Rows are points. To make a cloud, some directions were put in groups of two or more. Within a group, all points are equally far from the middle, so they leave a hole (a ring in 2 directions, a hollow ball in 3). The other directions are filled evenly. Then the cloud was stretched, turned, moved and blurred a little. Count the holes, and give their numbers of directions, smallest first.

Cloud:
[[-24  -6   0]
 [-26  53 -15]
 [ -8  55  57]
 [ -8  15  43]
 [-13  34  68]
 [ 19  63 -45]
 [  1  43  44]
 [-17 -29 -47]
 [-74 -11   4]
 [ 21 -44  -3]
 [-17   5   4]
 [ 22  41  -1]
 [ -1 -10 -18]
 [-74  27 -20]
 [-47  -8  63]
 [-13 -25 -66]
 [ -4   6 -82]
 [ 15   0 -21]
 [-34   9 -65]
 [ 12  37 -62]
 [-35   4  48]]
Holes: 0

Cloud (20 x 3):
[[-42 -23  44]
 [  4  25 -49]
 [-14  62  16]
 [-34  45  30]
 [ -4 -57  -8]
 [ 36  35 -36]
 [  2 -57  -7]
 [ 40 -45  -3]
 [-14 -57  -9]
 [ 51  23  25]
 [ 28  62 -12]
 [ 12  68  -5]
 [-17 -16 -43]
 [ 34 -16 -33]
 [-52 -17  41]
 [ 29 -46 -12]
 [ -6  69   6]
 [-65  20  29]
 [ -2  15 -50]
 [-64  50   6]]
Holes: 1 (3)

Cloud, 29 rows:
[[-31   0 -34 -16]
 [  3 -38  30  80]
 [-14 -14   0 -48]
 [ 25  43 -23  38]
 [-56  39  16  16]
 [ 14 -40 -17   2]
 [ -9  54  28  23]
 [-37 -31  -4  55]
 [-11  56  39 -15]
 [  2  51  32  31]
 [-49 -19  40  23]
 [-20  41  18 -65]
 [ 31  21  41  56]
 [ 24 -43 -18  17]
 [ 12  53  -5 -61]
 [ 69  14 -18  12]
 [ 57 -34   2   2]
 [-29  38 -39  -4]
 [ -2  51  15 -64]
 [-42  35 -30  14]
 [ 11 -36  56  39]
 [ 26  44 -29  20]
 [  5 -40  17  82]
 [ 59 -11  52   8]
 [ 16 -42 -10  68]
 [-50  25 -28  17]
 [ 34 -18   7  87]
 [-25 -20 -31   4]
 [ 36 -17   5  84]]
Holes: 2 (2, 2)

Cloud (31 x 4):
[[-17 -57 -10 -20]
 [ 40  -5  53  31]
 [ 38 -32 -17  50]
 [-19  14  40  59]
 [-10  -4  35 -55]
 [-26  21  -5 -26]
 [-71 -37 -19   7]
 [  1 -45  48  49]
 [ 16 -21  28 -43]
 [ 27 -49  18   5]
 [-60 -10  58 -22]
 [-14 -43 -53   2]
 [  4 -19  68  55]
 [-51 -17  28 -51]
 [-56  15  17  22]
 [-28 -63 -12  17]
 [-35  -9  16  73]
 [-24  19  25  48]
 [ 37 -11  53   2]
 [-12  13  74  -6]
 [ 25  11  63   5]
 [-51 -53  21 -16]
 [-39 -32  38 -45]
 [ 10  18  23  58]
 [-41 -30  38  65]
 [ 44   2   7  44]
 [ 42   1 -22  25]
 [ 32   9  13  57]
 [ 16 -31  18  74]
 [-33 -49  40 -20]
 [-19 -13  60 -42]]
Holes: 1 (4)

Cloud:
[[ 33 -45 -14  16 -34 -23]
 [ 19  25  49 -43 -30  11]
 [-58   0 -47  50  10 -23]
 [-61   4 -24  64 -49  11]
 [-42 -21 -42  61 -12  17]
 [-11  48 -60  23  30  -6]
 [-36 -25  55 -43  -3 -21]
 [ 44  39  -3  42  46  19]
 [ 49  46  -3  51   6  -7]
 [ 32  10   5 -48  46 -21]
 [ 27  27  14 -46 -51   2]
 [ 10 -61  -6 -20 -35  39]
 [-58 -26   9 -44 -49 -23]
 [-51 -24 -25 -55 -15  15]
 [ 78  11 -17  37  -1   8]
 [-98  19 -13  31  30  -8]
 [-28 -31  59 -40 -13  -5]
 [-34  36  54 -25  10 -22]
 [ 15  -2  43  27 -53  35]
 [-45  -3 -24  58 -32 -29]
 [ 32  25 -56  32 -37  -4]
 [-50  54 -20  81 -19  28]
 [-35 -20  23 -27  42 -49]
 [-29  22  41 -26 -22  58]
 [-93  37 -11  50  21  -3]
 [-57 -20 -19 -26  42  12]
 [-23  69 -36  43  29  32]
 [-21 -35  39   3 -48  40]
 [-19 -21 -30 -53 -50  -3]
 [ 58  29 -11  52  21  28]
 [  3  33 -11 -15  54  37]
 [ 60  -3 -28  38  37  12]
 [ 18 -21  -5 -14  71 -13]
 [-70  10 -28  73 -13   5]
 [ 36 -42 -25  42  13  13]
 [  2  45  33  36  47   3]
 [ 44 -19  13 -63   1  26]
 [-40 -23  13  16  62  -1]
 [ 41 -55 -18   8 -27  33]
 [-20  14 -28 -48  27 -33]
 [ -5  46 -15  11 -81  27]
 [  3  31 -20   2 -66  66]
 [ 23  33 -45  51  26  43]
 [ -7  33  29 -17 -74   3]
 [ -1   0 -11 -66  11 -32]
 [  5   4 -72  40 -24  19]
 [-76  47 -10  68  15  18]
 [-61  39  23 -26 -61  10]
 [-34 -48 -15  -4 -52  40]
 [  2  23 -37   9  59  29]
 [-67 -26 -15 -47   2  15]
 [-40  -2  53  -9  41 -17]
 [-30 -49  -9  11 -50  41]]
Holes: 3 (2, 2, 2)

Cloud, 52 rows:
[[-11  -9  55 -47 -12 -66]
 [-19   6  69   7 -30  13]
 [  2  11  40  -6  60 -22]
 [-28 -32  40 -41 -46 -31]
 [-75  -1   2  12  61 -14]
 [-19  29  37 -49  38 -28]
 [ 58 -27 -11   5 -14 -46]
 [  2  26 -28 -17  60  47]
 [ 37  26  10 -28 -52 -39]
 [-40  23 -20 -52 -23 -40]
 [-61 -19 -29  35   2  30]
 [-41   2 -45  15 -50   3]
 [-14  28  64 -44  -8 -39]
 [ -3  44 -21 -49 -25 -39]
 [ 63 -15 -29 -31  40  59]
 [-49  32  52  34  22 -71]
 [-18  26  53  28  37 -50]
 [-20  57 -28  27  -5  40]
 [ 18 -53  -2 -33   1  62]
 [ 17 -15  50 -32 -49 -17]
 [  5  58  -3   7 -17  57]
 [ 37 -45 -26 -13  26 -48]
 [ 19  14   6 -55  47 -18]
 [ 36 -37 -19  -5  22 -61]
 [-52 -48  12 -40  -4 -60]
 [ -9  34   6  26 -19 -87]
 [-27   0  58   1 -33  29]
 [-48  29 -40  32 -15  30]
 [ 25   9 -69 -56  -2  39]
 [-25  33 -23 -12  55  38]
 [ 46 -47 -31 -38   7  65]
 [-86  15  69  15   4 -38]
 [ 27   9  21  40 -14  44]
 [ 29  14  -9  30 -53 -43]
 [-60  -2  35  50 -41 -22]
 [ -7   3  31  54 -24 -70]
 [-47 -22 -22  20  58  28]
 [ 21 -25   4  62  15  -2]
 [-72 -38  31  36  41 -48]
 [-13 -38  34  -7 -28 -84]
 [ 55  -5  37 -22 -32  16]
 [ 24 -18  -3  11  66  34]
 [ 15 -39  13  13 -50 -48]
 [ 21  48 -25  37  32  10]
 [ 16  -9   6  59 -12  31]
 [  9   8   6 -42 -62  36]
 [-23 -15 -70   0 -30  17]
 [-27  -1   7 -68  29 -38]
 [ 54 -47  18 -24  -4  31]
 [-57  26  60 -40  14 -26]
 [  9  36   3  48 -33 -52]
 [ 42 -23  52 -18   6  -2]]
Holes: 2 (2, 4)

Cloud:
[[ -23  -55  -14  -32   56    8  -14   64]
 [ -68  -11    1  -54    0  -16  -15   71]
 [  -8   44   25  -41   22   39  -17   46]
 [ -58  -17  -87  -29    4  -31  -21   65]
 [  10  -60  -43   42   -3  -58  -49   30]
 [ -17   10   36  -19   39   25  -49   38]
 [ -21  -37   10  -36  -32  -44  -21   57]
 [  35  -33  -40   31   17  -71    2   40]
 [ -26  -29   27   -6   74   31  -23   28]
 [   7  -44   22    6  -23  -55   37    7]
 [  54   -7   -4  -71    6   21   60  -32]
 [  56  -13   36  -64    7   24   47  -29]
 [  17  -58   -1   32  -25  -45   30   56]
 [  57  -29   58  -16  -22   -6   36   54]
 [   3   54    6   51  -32   -4   42  -15]
 [  -8   -5  -26   60   62   34    4   46]
 [  46    4   46  -44    4  -19   59   31]
 [ -62  -24  -23   -2  -43  -22   64  -22]
 [ -54  -15    6  -12   16  -52  -39   29]
 [ -28   34   27   22   55   43   39    7]
 [  -1  -49  -50  -62   12  -49   -2   -1]
 [  82  -61  -29  -47  -29  -24  -22   60]
 [ -39   -3  -50   65  -21   21   16  -19]
 [ -51  -32   15   -1   22  -44   30   26]
 [ -11   -4  -73   -5  -27  -16   24   68]
 [ -44   15  -43   66   64  -28   11   19]
 [  36   20   37  -38  -46    1   24   75]
 [  54  -71  -25  -19   15  -11   -5   57]
 [ -38  -17    9  -22   35  -12   45   44]
 [  -6   14  -46   66  -39  -20   42  -19]
 [ -39  -28   20   49   15  -23  -51   37]
 [  46   -2   48  -41   44   17   -5   37]
 [  27   -6  -32 -101   -7  -27  -14   36]
 [  58  -48  -47  -57  -32  -10  -25   54]
 [  33   25   26   17   43  -48   17  -15]
 [ -51   28  -36  -27    9  -14   -6  -44]
 [ -10    9  -30   17   52   34  -29   66]
 [   7  -78    1  -19  -23   27  -33   50]
 [  -7    6  -30  -39   39   27  -52    7]
 [  78    3   10  -17   51    4  -35   34]
 [   9   55   -8   37   55  -17   11   13]
 [ -40   27  -26  -62  -29  -41    1   -5]
 [  13  -37  -59   37    0   13   -7  -36]
 [ -45   10  -15   -2  -33  -29  -30    6]
 [  42   13    5   -4  -48  -46  -37   11]
 [  54  -22   30   16  -23  -52  -27   -3]
 [ -51   21   11   45   60  -28    9   11]
 [  37  -42   56    5    3   29   18    9]
 [  52   39  -51    6    7    4   31  -52]
 [  -7   15  -42   84   36   15    9   30]
 [ -14   48   -3   24  -40  -28   58  -31]
 [  17  -72  -23   39   40   21  -50   40]
 [  19  -45   23    5  -29  -44   15   67]
 [  96  -31  -20   25   22  -11   -6  -27]
 [ -15   23   51   40   28   18  -12   43]
 [ -24    2  -44   53   49   16  -49   60]
 [ -28    5   21   94   13   -5   10   28]
 [  30    3   -2  -22  -56  -46   13  -44]
 [   8  -14  -10  -95    9   -3  -22   48]
 [  57    5   59   12    7   17   39  -37]
 [   1  -45  -42   34   44    3  -72   38]
 [ -31  -75   -8  -38  -37   32   -2   21]
 [ -17   -4  -18   16  -56  -33   74  -20]
 [ -77   37  -16   27  -20   -8   -6   10]
 [  71  -48   28    4  -24   26   15  -15]
 [ -21  -49   10  -77  -16  -17   -2   20]
 [  40    1  -26  -20   15  -22   35   66]
 [ -12  -12   32    4   27   37   29  -41]
 [  -6    6   55   19   41   12  -29   34]
 [ -52  -34   -9  -70  -35  -17  -10   31]
 [  13  -48   -3  -21   61   26    0   19]
 [  53   23   15  -10   48  -36  -39    9]
 [  71  -37  -22   -7   16   19   51    3]
 [  54   -3    6  -53  -69   35   26    0]
 [  30  -12   -7   19  -41   39   70   20]]
Holes: 3 (2, 2, 3)

Cloud (86 x 8):
[[  43   26   42  -35   25  -43   18   51]
 [ -11   23  -53  -32    3  -45   56    5]
 [ -58   25    4  -48  -31    6   62  -28]
 [  19    8  -21   15  -22   43    2  -45]
 [  22   48   29    2   32    7   14  -13]
 [  -1  -11   21   -1   54  -68   32   48]
 [  21  -26   20   49   54  -18  -36    9]
 [ -47   26  -15  -11  -11   -1    2  -73]
 [ -26  -18    5  -14   42  -82   58    9]
 [  37   28  -46    7    3  -57    5   28]
 [ -33  -43  -23   49   43  -40   -7    0]
 [ -11  -34   30    0   42  -29   41  -24]
 [ -12   58   26    1  -28   15   24   -4]
 [  21   57  -23   -9   36  -56   27   52]
 [  48   22  -17    2   15  -78  110   77]
 [  22   55   -8    3   20  -72  102   68]
 [   3  -51   33   -5   37   -2   26   18]
 [ -35  -32   30   20   21  -78    0   12]
 [  18   58   14  -42    9   24    5   47]
 [  38   11   22  -21   30  -11   58  -51]
 [  32   53   15   22   67  -51   50   25]
 [  69   -4  -35   -5    2  -42   -4  -45]
 [  -7    0   22  -21   42  -77  110    0]
 [  42  -41  -13   43  -12  -68  -46   51]
 [   9   50  -11   -2  -16  -32  -17   26]
 [  28  -49  -49   27   25    7    5    1]
 [  14   36  -44    5   44  -22   38  -48]
 [  12  -58   49   50  -31  -34  -17    2]
 [ -35   32   12   45   54  -37  -10   25]
 [ -34  -16   14   52  -43   -9   -7   19]
 [ -11  -51   35   55   21  -58  -17  -21]
 [  -2  -50  -17    4  -25  -17    7   29]
 [  57   21   23  -28   30  -30   68   -7]
 [ -24   35  -16   14  -43   37  -16   10]
 [  18  -92   14  -33   13   27   -1   -1]
 [  16   60  -35  -12   53  -37   45   46]
 [ -11    6   -4  -28   19   30  -40  -58]
 [  54   46  -23  -28   21   16   33   34]
 [ -21  -69  -25   37    1  -69   27    9]
 [   5  -15   10  -50   43  -35   46   19]
 [ -15  -58  -15  -24   33   29  -46  -20]
 [  29  -54   24   56   35  -40   72   13]
 [  13    5   55   33  -64  -30   17   23]
 [ -17   19   58   13   20   -9  -14    3]
 [  18  -13    7   32   61    3  -49  -24]
 [   7  -72    6  -20   42   13    6  -39]
 [  12   -5  -44  -29   76  -10   19  -22]
 [  -8   22   -3  -65   11  -32    5   55]
 [  14  -34   36   32   16   55   62   12]
 [  10  -10   12    2   74   36   17   26]
 [  -5  -48   33  -31   34   16   28  -15]
 [  -3  -15  -41    3  -17  -25   60    5]
 [  63  -33  -16    6   -3  -26   12   46]
 [  15  -72    2   12    1   27  -45  -12]
 [  37  -79   18   20   27  -31  -52  -24]
 [  24   37  -48   23   25  -27  -19  -62]
 [   6  -33   29   54   44   17  -23  -35]
 [  26   43   50    6   45  -17   79   -1]
 [ -16  -56    1   30  -18   37 -100  -19]
 [  27  -39  -46    5  -13    2   20  -35]
 [ -21   -7   43  -15   36  -17   80  -22]
 [ -16  -42   -6    5   -6   49  105  -24]
 [   6   -9   18  -19  -38  -10   49  101]
 [  78   27  -10  -13   13  -38   34   40]
 [ -37  -33   15   12   12    8  -74  -19]
 [  81  -18  -11  -23   -6  -13   35   34]
 [  44   16  -42    9    0  -41   10   37]
 [  16   45   59   15   -5  -91   61   22]
 [  28   59  -26   29   12  -32  -24   -2]
 [ -38   48   14   14   20  -41   45  -11]
 [  13  -39   21    8  -56  -17  -28   35]
 [  -4  -17   27  -26   38  -49   20   50]
 [ -38  -39   33    6   25   41   36    6]
 [  48  -40   31    2   66  -28   41   79]
 [  11  -21   28   63   37   15  -43   13]
 [ -48    6   47   71   30  -34   -4   14]
 [ -56  -42    8   26    3   55  -65  -44]
 [ -17  -36   10   51    3  -39   69   31]
 [  -8   14   24  -31   30   11   49  -24]
 [  10  -68  -18    5   50    2   51   13]
 [ -78  -45    0   29  -34   33  -10  -16]
 [  18   -4   19  -36  -16   -9   74  -73]
 [ -10   34   55   10   15  -72   33   26]
 [  53   -1   21  -77   18   10   94  -12]
 [ -56  -50  -23   -3    8   15  -44   27]
 [  24   37  -19   26   16    3   95   12]]
Holes: 1 (2)
